Rows are points. The last column is the point's height on a tilted bowl or saddle (a function of degree 2), plus a little noise. Count its main directions that bend up, bend down and stay straight.

Points (17 x 4):
[[ 0.0 -4.0 -2.4  0.2]
 [-2.0  2.1 -7.1 -2.4]
 [-5.3  0.9 -2.7 -0.6]
 [ 4.8  2.9 -0.3 -0.1]
 [ 1.8 -3.9 -2.7  0.4]
 [ 1.7 -4.7 -0.3  2.5]
 [-5.1 -2.6 -5.9 -6.9]
 [ 1.5 -1.0 -0.8  2.9]
 [-2.2  1.6 -0.6  4.0]
 [-1.8 -1.1 -0.6  2.9]
 [ 7.9  2.4  0.1 -4.7]
 [-0.1 -4.0  2.0  4.8]
 [-1.0  1.7  0.2  4.8]
 [-0.2 -1.7 -8.7 -5.3]
 [-6.2 -0.9 -0.2 -0.2]
 [-2.2 -5.7 -1.4 -1.4]
 [-3.8  2.3 -4.6 -0.6]]
Directions: 0 up, 1 down, 2 straight

Points (17 x 4):
[[ 3.3  1.1 -1.0 -1.2]
 [ 4.7  0.6 -1.3 -2.5]
 [ 6.9  2.6 -2.2 -7.5]
 [-3.4 -0.8 -4.3  1.5]
 [-2.1  1.2  0.8  0.5]
 [ 1.8 -3.9  0.9  1.1]
 [-1.1  4.3  1.0 -1.1]
 [-0.4 -0.5 -6.6  0.3]
 [-2.1  0.6  1.4  0.4]
 [-2.1 -2.7  3.4  0.3]
 [ 3.7  1.5  1.8 -1.4]
 [ 3.9  5.4  6.8 -8.9]
 [ 2.8  5.1 -1.0 -3.3]
 [ 6.0 -7.7  4.2  4.7]
 [ 2.1 -2.4 -4.8 -2.3]
 [ 0.5 -2.2  1.1  1.3]
 [-4.3  3.2  0.0  0.3]]
Directions: 1 up, 2 down, 0 straight

Points (24 x 5):
[[-4.8 -1.2 -1.8 -8.1  0.7]
 [-0.2 -3.6 -0.7  0.0 -0.4]
 [-0.2  1.6  4.5 -0.3  0.0]
 [-1.4  1.3  0.0  3.4  1.7]
 [-1.0 -4.9 -3.0  3.8  1.5]
 [ 2.6 -1.8  2.4 -1.3  0.3]
 [-0.7 -2.0 -2.5 -0.1  0.1]
 [-5.5  9.3  0.5  7.3 11.7]
 [-5.6  7.0  1.2  3.6  5.9]
 [ 0.2 -1.8 -3.1 -6.6  1.3]
 [-0.7 -1.3  0.9 -1.3 -0.7]
 [ 4.2 -0.9 -1.8 -2.7  2.1]
 [-3.2  5.3 -0.5 -2.5  2.3]
 [ 1.2 -4.9  1.8 -2.0  0.2]
 [ 1.0  1.0  1.9  4.7  2.2]
 [ 2.0  0.6 -0.7  2.7  1.9]
 [ 5.6  2.1 -7.0 -2.1  7.6]
 [-0.7 -0.7  8.1  0.9  1.0]
 [-1.1 -3.9  2.3  2.1  0.0]
 [ 1.9  4.8 -0.4  2.0  3.1]
 [-1.4  2.6  2.8  1.2  0.6]
 [ 0.1 -0.8 -3.3  1.1  1.4]
 [-0.3 -0.2  6.2  0.9  0.3]
 [-8.6  1.1 -4.6 -2.3  1.4]]
Directions: 3 up, 0 down, 1 straight

Points (40 x 7):
[[  4.0   0.0  -2.6  -0.7   4.9  -1.6  -1.3]
 [  0.2  -2.8  -1.4  -4.1   0.0  -0.1   3.0]
 [ -1.3   4.0  -3.3  -1.4   0.3   4.3  -1.6]
 [  2.6   0.6  -2.2   4.4   5.3   7.1  -3.2]
 [  0.2   4.9   2.7   1.8   2.2  -0.4  -0.6]
 [ -8.4  -1.3  -3.4  -3.1   4.5   1.5  -0.3]
 [  0.4   4.4   1.8  -0.5  -0.4  -9.1  -0.7]
 [ -4.9   5.8  -1.7   1.5  -7.5  -0.8   4.7]
 [  3.0   4.5   0.3  -3.8   0.7   3.5   1.1]
 [ -7.2  -1.9   1.9  -2.4   0.7   5.4   5.0]
 [ -3.4   2.3  -1.6   0.0  -1.3  -7.1  -0.1]
 [ -2.5  -8.0   4.9   3.0  -2.1   1.1   3.8]
 [ -0.6  -5.0   1.8   2.9  -0.6   3.6   2.9]
 [  2.4  -0.5   0.1  -1.5  -5.2   0.7   2.3]
 [  7.5  -1.7  -0.2   1.0  -3.0   3.8   2.3]
 [  4.4  -3.1   3.5  -4.5   0.6   3.4   7.3]
 [ -1.4  -1.7  -2.2  -1.0  -1.9   4.3   2.5]
 [ -2.4   2.5  -4.8   0.4   5.1   1.7  -5.4]
 [ -2.9  -0.6  -0.9   1.8  -5.4  -0.5   1.4]
 [  1.5  -7.0  -3.4  -1.9   1.7   3.5   3.5]
 [  1.6  -2.3  -2.5  -0.5   2.5   2.1  -0.7]
 [ -9.6  -1.0   1.8  -3.5  -3.8  -2.9   6.0]
 [  0.8   0.5  -1.3   2.8  -3.9  -3.8  -1.9]
 [ -1.7  -5.3   4.8   1.1   2.9   3.8   5.3]
 [  0.0   4.1  -2.1  -3.4   1.6   4.1  -1.5]
 [  0.9  -0.3   1.7  -0.4  -0.4  -2.4  -0.3]
 [  6.1  -1.4  -1.5   0.7  -1.6  -1.2   0.2]
 [  1.1   1.7  -3.1  -0.2  -1.2   4.4  -0.6]
 [  7.6   3.1   4.1   1.5   3.1   0.0   4.1]
 [ -0.6   1.0  -4.0  -3.8   4.4  -0.8  -2.3]
 [ -4.8   1.1   1.4  -2.0   0.8   0.3   0.9]
 [ -0.3   1.2   0.9  -5.0  -0.3   1.8   2.8]
 [ -2.9   3.1   0.2  -0.8  -1.3  -0.1   0.4]
 [  2.9   4.5  -1.1   0.8  -7.2   3.2   1.4]
 [  0.7  -0.8   3.5 -10.4   2.0   2.0   8.8]
 [ -2.0   6.5   6.0   4.1   5.5   4.7   2.0]
 [ -3.9   1.5  -0.3   2.3   3.8   0.6  -1.7]
 [  2.2  -1.6   5.3   0.7   8.4   1.6   5.0]
 [ -1.1  -1.8  -0.9   5.3  -2.5  -4.4  -3.1]
 [ -2.1   0.6  -4.6  -2.2  -4.5  -1.9   4.2]]
Directions: 3 up, 1 down, 2 straight
